Each row of a before or after table is a point. The points were changed in one or more steps. Then noise was added and the rows were shuffled. The steps act on columns, c1 being the first. Name the steps. A step turns or swaps two columns, mirrors them in a line or flattens them onto one, adds a multiple of one to another, or multiplies or shifts one. Angles are multiples of 10 degrees, from the lower column toward the higher: turns from -170 to 170, lines from 10 to 170 but not 90. Use the fewest steps. Two steps may share a column if one is a turn and the other turns, adds or multiplies; they go together, in the order done. Otherwise the lowest column goes first.

Before:
[[-11  33]
 [ -4 -40]
 [-16   1]
 [-24  13]
 [ 80  67]
 [ 69  21]
 [-35 -16]
 [ -1 -47]
 [  4  -1]
 [ 25  33]
 [-17   5]
 [-30  -5]
 [-16  27]]
After, 13 rows:
[[-29 -29]
 [  6 -34]
 [ 21 -17]
 [ 16  -8]
 [ -3   2]
 [-91 -50]
 [ 15  -4]
 [ 30  -1]
 [ 10  39]
 [-71  -7]
 [  9  45]
 [ 11 -27]
 [ 38  13]]
Steps: turn c1 and c2 by 170 degrees

Before (8 x 3):
[[ 25 -20  14]
 [ 31  16  32]
 [ 21  -5  -8]
 [  7 -38   2]
 [ -1  17  13]
 [  7 -30  31]
 [ 46 -22 -92]
 [  8 -24  27]]
After:
[[ -2 -15 -16]
 [  9  29 -22]
 [  6  39   5]
 [ 18   5   8]
 [  6  34 -24]
 [ 27  24 -11]
 [ 30 -10 -33]
 [ 47   7  94]]
Steps: turn c2 and c3 by -170 degrees

Before:
[[ -8 -43  47  13 -39 -30]
 [  1  80 -14 -31  31   0]
 [-10  -2   0  24  14  -5]
 [  0  -1  16  40  -1 -67]
 [ 19   6  28  25 -59 -10]
 [ -7   2  33 -12 -10 -22]
 [ 29  35 -47 -37   9   7]
 [ 73  56 -13 -52  39  10]
 [ 60  55  -2 -26  32  49]]
After:
[[-16  -1   4 -20  13   0]
 [-10  54 -48  64  15  -9]
 [ 18  35   1  44  -2 -49]
 [ 12   1  15   2 -11  34]
 [ 25  79   3  17   7 -13]
 [-33   0  63 -22  -2  28]
 [-30   4   5   3 -61  28]
 [ -7 -43  21 -13 -24  52]
 [  8  54  -8  89  22 -14]]
Steps: turn c1 and c4 by 120 degrees; add -0.3 times c2 to c5; turn c3 and c6 by 100 degrees

Before, 12 rows:
[[-12 -19  61   8  18  39  -1 -66]
 [ 40 -63  23  14  16 -54 -34 -33]
 [-32  36  -3  31  41 -40  48 -21]
 [-60  11 -19   1  14  -9  45 -45]
 [ 44 -55  57  75 -24   6 -25  13]
 [ -7 -21 -27  26  53  31   2 -16]
 [ 21 -31 -18  35  -3  23 -37  -5]
 [-53 -60  -8  39 -29  25  13 -57]
 [  9 -10 -10  -6  27  17  55   1]
 [-43 -41  37  33  55   3 -37  -2]
 [-17 -44  22   7 -11  36 -36 -12]
 [ 31  -8 -20   0  19 -30   6 -17]]
After (12 x 8):
[[-77 -58 -14  37 -24  24  20  16]
 [  8  -4 -13   3  38  15  50  -9]
 [-25 -60  25   0  49   8 -49  38]
 [ 34 -93  51  21 -26   8 -20 -29]
 [-20 -48  -5  -9 -13  35 -33  10]
 [-65 -43  38 -32  23  40  -3 -20]
 [-68  16  -4  14  20 -12  41  26]
 [-36  24  32  24  50 -38  42  18]
 [-13 -17 -15  36  54  32  -6  -4]
 [ -6 -68  -9  -2   7 -55 -35 -52]
 [  5 -29  -5  38  -9  26 -36 -25]
 [ -4  -1 -17  13  16 -30   5 -34]]
Steps: turn c1 and c8 by -60 degrees; turn c3 and c4 by -40 degrees; turn c2 and c3 by 30 degrees; turn c5 and c7 by -10 degrees

Before, 10 rows:
[[ 23 -23  11   0  31 -34   6 -10 -17  17   2]
 [ 23 -24 -10  25  40  13   1 -12 -14 -34   1]
 [ 13 -14  18   6   2  -1  -5  -1  18  19 -23]
 [ 13 -13  23  -4  36   8  32 -19   8  12 -11]
 [ 15  95  16  -2 -16  -9  -6  -1  -3 -36 -10]
 [-52 -26  19   6  39  18   2 -15  17  18 -23]
 [ -5 -22  25 -11  37  23  10  -1  19  20  27]
 [ 27  -8   4   2  21 -20 -10 -37  24   9   1]
 [ 21 -24   3 -10  35  14 -10 -24 -24   9 -16]
 [  7  -6   4 -14   8   1  -5 -15  10 -70  -4]]
After:
[[  1 -10 -31   9  -1  -1  -8   1  80  22   7]
 [  6 -22 -15 -14  34  13 -12 -21  33  37  -8]
 [ 48  -2  -7 -25   8   2  -2 -11  72 -37   0]
 [-15   0   9 -19  42  24 -27  -2  77  13  34]
 [ 12 -12   0   4  20 -22  -3 -35  84  48   3]
 [ -1  19 -21 -11  34  10 -23 -21  68  28  13]
 [-51 -10 -28   8  40  21 -24 -13  80 -10   8]
 [  6  -8  -8   3  32 -35 -19  -8  40  35  11]
 [ 41  -9   7  36  43  15 -22 -12  45  -2  -8]
 [ 37  46 -16   0 -14  -7  87  -2  58 -14   8]]
Steps: turn c1 and c10 by 40 degrees; add -0.7 times c8 to c10; mirror c2 and c7 in the line at 30 degrees; mirror c3 and c11 in the line at 60 degrees; multiply c4 by 1.6; shift c9 by 60

Before, 9 rows:
[[ 26   7 -34   7 -77 -65 -33 -17  20  20  52 -43]
 [-50 -41 -29  -2   0  -6  35 -22  -3 -31 -26  -6]
 [ 34  43   6  18 -43 -19  67  -8  13  21   0 -93]
 [ -8 -45   5  10  16  17  16 -22  57  18  21  19]
 [ 21  29  36  12  17   7  54 -48  -8  44   5 -33]
 [ 12  65 -29  22  -5  17  55 -14  41 -28 -39  20]
 [-16 -28  30 -12 -45 -26  39  18 -32 -30 -49 -48]
 [ 29   9 -30 -21  -6  46 -14 -40  79 -14  29  -9]
 [-58 -48  43  12   8  33 -22 -49  43  15  21 -37]]
After (9 x 12):
[[ 13 -18  29   0  36 -43  40   0 -14  63  34  -4]
 [-11  40  36 -12  -9   4  53  -8 -54  -4  -6  10]
 [ 18 -30 -31 -12 -17 -25  35  -8  20  26  10   0]
 [ 21 -38  44 -13 -29  15 -22  -7 -19  -4 -37  55]
 [-10  18 -30 -33  16  21 -14 -19  31 -14 -50  72]
 [ -3  75 -30  10   8 -41  55   7  45 -11 -11  25]
 [  0 -37   5  -2 -17  18  16  -1  16 -47 -18  41]
 [ -8  52   5  11  52   3  66   7 -64  43  20  58]
 [  1  19 -34  -3  81  63 -32  -1 -33   7  54  40]]
Steps: turn c1 and c5 by 160 degrees; multiply c1 by 0.4; shift c2 by 10; flatten c4 and c8 onto the line at 30 degrees; turn c6 and c11 by -100 degrees; turn c9 and c12 by 120 degrees; turn c9 and c10 by 130 degrees

Before:
[[ -6  -5   4  23  10   8 -41   8 -10 -16   7  51 -16  35]
 [ 31  -2  12  28  47 -24 -10  48 -22  -5  25   1 -14  14]
 [ -7  12  -7  35  17  20 -26 -23   6   0  21 -19 -12  11]
 [ 32   7  11  21   3  -8 -47  42   7 -32  17 -19  29  37]
 [-32  19  -2  -1   8  23 -34  31 -25 -15  49   8  -7   3]
 [-63  10   8 -90 -30 -62  49 -13  52  15   2 -10 -32  13]
 [  4  31   1  28   1   0 -53  29   5  14   2  18  -5 -20]
 [-64  -4  41 -87 -14 -30  95  -2  58  10 -25  -6  20  -5]]
After (8 x 14):
[[-18 -12  16  30  28  -7 -47 -10 -12 -32  -6  46  29  36]
 [  5 -26  26  28  51 -23 -13   9  28  -1  -5  45 -17  20]
 [  6 -25   8  16   3   9 -37  52  17 -14   2  -4 -14  38]
 [ 14  11  46  23 -21  22 -34  14  36 -18  19  28  -6   1]
 [ 20 -14  13  51   6  21 -26 -22   0  -2  17 -21 -16   7]
 [ -1  -1   2  67   1   1 -55  22  -5  20   3  26  -4 -20]
 [ 49  67 -10 -93 -57 -33  89 -10 -48   9 -46  -3  21  -5]
 [ 33  73   5 -82 -74 -61  48 -13 -44  18  -6 -12 -35  15]]
Steps: turn c1 and c5 by 50 degrees; turn c1 and c9 by -160 degrees; turn c2 and c4 by 50 degrees; multiply c4 by 1.6; turn c3 and c11 by -70 degrees; mirror c8 and c12 in the line at 40 degrees

Before:
[[-39  -2  14 -24  16  -7  28 -19  -3  -2  -2 -21 -24   4 -24  51  27  -1
   -2  -6]
 [-29  25 -21 -67  55   9  31  14 -47  -1 -46  -2 -30 -14 -25 -25 -44  28
  -12  -4]
 [-15 -90  14  -1   6 -31  52   9  19  13  22 -26  -8  21   4  -4 -21 -52
   29 -32]
 [-72 -13  43 -33 -38  57 -14 -28  -4  67  14 -41   4  59  -6 -16  21 -11
  -13 -16]
 [ -3 -42 -34 -33  24 -15  28  53 -32   3 -10  47  -5  38  24 -20 -53  -9
  -25   1]
 [-71 -33  -3 -30 -13 -13  23  45  34 -24  10  -4 -16 -42   0 -43  -8 -17
   23  20]
 [  2 -14  46 -51  15  39  11 -33 -16  20  -3  26  -3   1  29  -7 -50  11
    5  26]
 [-44  49   2 -24   2 -12 -21   0 -22  24  54 -28 -10 -25  22 -82  -1 -36
  -51  21]
 [ 36 -32  10 -78  -8  34 -26  41   4  54   4   9 -77 -10 -31  29  32 -14
  -49 -53]
 [-28  23  47 -28 -13  28  10  24 -21 -15 -30  30 -25  16  -1 -11   2 -12
   32   0]
 [  7  43  74 -15  30  11  17   5  40  19   0 -11  77 -17   2 -31 -35  40
   24 -45]
 [  8 -23  12 -28  16 -55  23  35  51   1 -45  24 -42 -54  -4  33 -12 -58
   13   9]]
After, 12 rows:
[[ 56 -18 -16 -69  58 -59  31  13 -42  -2 -48   0 -32 -19  29 -23 -10  28
  -12  40]
 [-53 -25  10 -79  -7 -33 -26  36 -24  54   7   5 -74  -9 -26  24  26 -13
  -47 -83]
 [ 47  25 -32 -34  27 -73  21  52   7   6  -6  49   0  34  42 -22  20 -16
  -29  59]
 [ 23 -31  78 -15  31  -7  16   7  23  20   5 -12  77 -15 -33 -33  25  39
   21 -94]
 [ 33  55  10  -7   3 -88  54  13  16  10  23 -26  -7  21 -16  -3  -2 -56
   27 -58]
 [ 44 -37  43 -54  19 -50   8 -29  15  22  -1  21  -1   1  25  -7  26  14
    6  69]
 [  8  66  15 -27  17 -24  27  28  19   4 -47  19 -45 -54 -49  32  16 -57
   13 -62]
 [ 30 -13   2 -22   4  47 -23   1  13  21  56 -30 -13 -23  29 -86 -54 -36
  -51  60]
 [ 30 -46  40 -36 -34  23 -20 -28  -7  66  16 -36   0  59  -2 -15 -92 -14
  -17 -16]
 [ 52  29  -6 -32 -15  -5  21  45  18 -23   5  -4 -14 -45 -27 -39 -72 -18
   20 -27]
 [ 20 -28  47 -27 -13  32  10  23 -10 -16 -33  32 -25  16  17 -11 -32 -11
   32  29]
 [  2  10  10 -25  16 -25  25 -25 -21  -2   0 -23 -27   0 -12  54 -56   2
   -2 -16]]
Steps: multiply c1 by 1.3; turn c1 and c17 by 120 degrees; turn c2 and c6 by 110 degrees; add -1.5 times c5 to c6; turn c9 and c15 by -60 degrees; add 1.5 times c15 to c20
